Rows are points. The last column is the point's height on a tilted bowl or saddle (a function of degree 2), plus a little noise. Along how many of its main directions does it bend up, bend down or stay straight?

Points, 16 rows:
[[-3.6  2.7 -5.6  0.2]
 [-1.9  0.7 -1.0  5.0]
 [-1.2 -1.1  2.8  3.2]
 [-6.3  0.2  4.4 -3.0]
 [-0.6  0.9  1.7  3.8]
 [ 1.4  0.6 -3.5  4.8]
 [-0.7 -2.1  2.6  3.4]
 [-0.3  3.2  6.0 -3.0]
 [-1.7  1.1 -4.1  4.0]
 [-3.3 -5.6  3.3 -1.9]
 [ 4.1  2.0 -2.9  1.3]
 [-1.8 -3.3  5.0 -0.4]
 [-1.6 -0.9 -4.9  3.8]
 [-7.7  1.2 -5.0 -5.6]
 [ 2.1  1.3  1.9  2.1]
 [-3.9  1.4 -6.2  0.0]]
Directions: 0 up, 3 down, 0 straight

Points (25 x 5):
[[ 1.2  4.0  4.6  2.7 -3.1]
 [-2.8 -3.4 -4.0 -2.7 -3.2]
 [ 0.3 -2.4 -1.3  1.0 -1.8]
 [-1.5 -4.8 -1.0  1.6 -2.7]
 [ 4.6  0.3 -2.8 -7.9 -4.2]
 [-3.9  4.7 -2.3  0.3 -3.1]
 [ 4.2  4.5  0.9 -1.6 -2.4]
 [ 4.3 -6.1 -1.3  6.0 -6.4]
 [-0.7  0.8 -2.2  1.2 -1.7]
 [-4.8  1.0 -6.2  5.3 -5.8]
 [ 0.7  2.9 -2.8  3.9 -3.0]
 [ 3.5  2.4 -2.8 -5.5 -2.9]
 [-2.3  7.0  1.9 -1.2 -3.4]
 [-1.3  2.7  4.5 -3.6 -2.6]
 [-2.6 -2.6 -0.2  3.0 -2.2]
 [-1.7 -2.4  4.0  8.1 -5.2]
 [-0.7 -2.1  2.8  3.1 -2.3]
 [-3.3  3.5 -3.2 -0.9 -2.8]
 [ 0.9 -1.9 -4.4  1.3 -2.8]
 [-2.2 -3.7  2.8 -2.0 -2.5]
 [-0.1  3.6  1.3 -5.8 -2.7]
 [ 2.2  3.4  0.4 -2.0 -1.7]
 [ 3.0 -3.6  2.8 -1.6 -2.8]
 [-1.3  1.1  5.6  3.2 -3.1]
 [-3.2 -4.2 -2.6  0.7 -2.9]]
Directions: 0 up, 4 down, 0 straight

Points, 25 rows:
[[-0.6 -1.7  2.4  2.1  0.7]
 [-4.3 -2.8 -4.1 -1.0 -2.8]
 [-2.9  3.3  3.0  1.5 -4.0]
 [-2.6  4.4 -6.0 -5.3 -2.4]
 [ 2.9  1.0  3.7 -3.4  0.4]
 [-2.6  1.2 -2.8  0.9 -0.6]
 [-4.6 -0.7 -6.2 -2.9 -6.3]
 [ 2.6 -2.8 -6.6  3.0  4.7]
 [ 1.5 -6.3 -5.6 -4.3 -0.6]
 [-5.2  0.7 -0.8 -1.1 -4.0]
 [-2.8  3.6 -0.6 -3.4 -1.6]
 [ 0.2  0.4  1.2  5.1 -1.8]
 [-3.9 -1.0 -5.0 -2.9 -4.5]
 [ 0.5  3.4  1.0 -4.5  0.9]
 [-1.0  1.7  1.9 -2.8 -0.4]
 [-1.7 -1.8 -0.5 -0.7  0.8]
 [ 6.8  1.4  0.1 -1.9  1.5]
 [ 9.4  2.5  3.5 -0.2 -4.5]
 [-6.2 -1.7  1.0 -2.8 -4.7]
 [ 0.4  8.8  7.6  1.3 -9.0]
 [-1.7 -1.3  0.3 -2.2  0.0]
 [-0.9 -4.3 -0.3 -4.7  0.0]
 [ 3.9  1.1  1.6  0.2  0.6]
 [ 0.9 -3.4 -2.0 -0.8  2.9]
 [ 1.3 -0.6  2.1  0.3  0.9]]
Directions: 1 up, 2 down, 1 straight

Points, 44 rows:
[[ -1.5  -0.6   0.4   2.8  -1.4  -1.1  -3.5]
 [ -2.3   2.7  -2.2   4.2   4.1   0.4  -4.0]
 [  6.9  -0.5   2.5  -1.3  -3.9   2.1  -2.6]
 [ -0.1  -1.2   2.7  -3.6   1.2   8.9   0.6]
 [ -1.4   3.6   1.5  -1.4   1.1   0.4   1.2]
 [  1.9  -1.7   1.9   1.9   3.4  -3.2  -0.4]
 [  5.0   1.8   0.7  -2.6   1.7   0.8   1.7]
 [  3.3  -8.5   5.2   5.1  -1.0  -0.8 -10.6]
 [  1.6   2.3   2.1   0.7  -1.1  -7.3  -5.3]
 [  4.7  -1.1   1.6   4.9   2.8   1.2  -2.5]
 [ -2.0   3.1  -4.6   1.9   3.6  -5.5  -4.1]
 [  2.6   0.3   3.2  -0.4   2.2  -4.2  -0.7]
 [  4.8   0.8  -0.4  -0.4   1.6  -1.2   1.3]
 [  2.9  -0.6  -5.9   6.2   8.7  -3.1   0.3]
 [  0.7   2.4   3.0   3.5  -0.1  -1.7  -3.9]
 [ -0.6  -4.2  -7.4   1.0  -1.6   0.2  -1.6]
 [ -1.6  -1.6   2.2   3.6   0.3   1.9  -3.9]
 [  0.4  -5.5  -2.1   1.7  -0.2  -4.0  -2.5]
 [ -3.9  -4.2   0.5   0.6   7.1   3.6   0.5]
 [ -2.7  -5.9  -1.5   0.4   2.1   0.3  -2.6]
 [  0.2   1.7  -2.6  -0.5   3.7  -3.1   0.8]
 [ -2.1  -0.1  -2.4   2.8   1.0   2.0  -2.9]
 [  3.0  -0.5   0.6   3.0   3.2  -3.6  -0.7]
 [  5.3   4.6   0.9  -4.7   4.4  -1.1   1.5]
 [  3.6   2.0  -3.8  -5.5  -0.6  -2.4   1.7]
 [ -2.1  -1.9  -0.1  -7.9   1.1   3.5   3.8]
 [ -2.7   2.7   2.1   3.7  -3.2  -4.3  -8.2]
 [ -2.6  -0.5  -6.3   1.8   3.8  -0.5  -2.6]
 [  3.1   2.4  -5.2   3.7   3.8  -0.3   0.0]
 [ -1.5   1.9   3.1   1.4   2.3  -2.0  -1.0]
 [  1.8  -2.7  -1.8  -1.6  -3.2  -2.9  -0.6]
 [ -5.7  -0.8  -1.7  -0.9   5.6   2.4   0.1]
 [  1.6   0.4   0.0   6.0   7.2   0.1  -2.1]
 [  6.5  -3.4   0.1   0.3  -6.3   1.8  -2.3]
 [ -0.5  -5.3   4.6   3.7   3.1   0.6  -3.9]
 [ -1.7  -4.1   2.5  -2.5   0.5   0.3   0.2]
 [  3.9   1.3  -3.0  -7.2   1.3  -7.5  -1.7]
 [ -3.9  -6.3  -1.8   0.1   3.9  -1.7  -2.8]
 [  0.4  -7.5  -4.0  -1.3   3.2   0.0  -0.6]
 [  0.8   0.7   3.6   2.6   4.3  -1.4  -0.6]
 [  1.4   4.9   3.0   5.5  -8.6  -0.6  -9.4]
 [ -4.4  -3.2   5.5  -0.4   2.1   0.6   0.2]
 [  5.0   0.6  -4.3   4.9   1.1   2.4  -0.1]
 [  4.8   2.5   2.0  -2.9   0.4  -2.4  -0.1]]
Directions: 1 up, 4 down, 1 straight
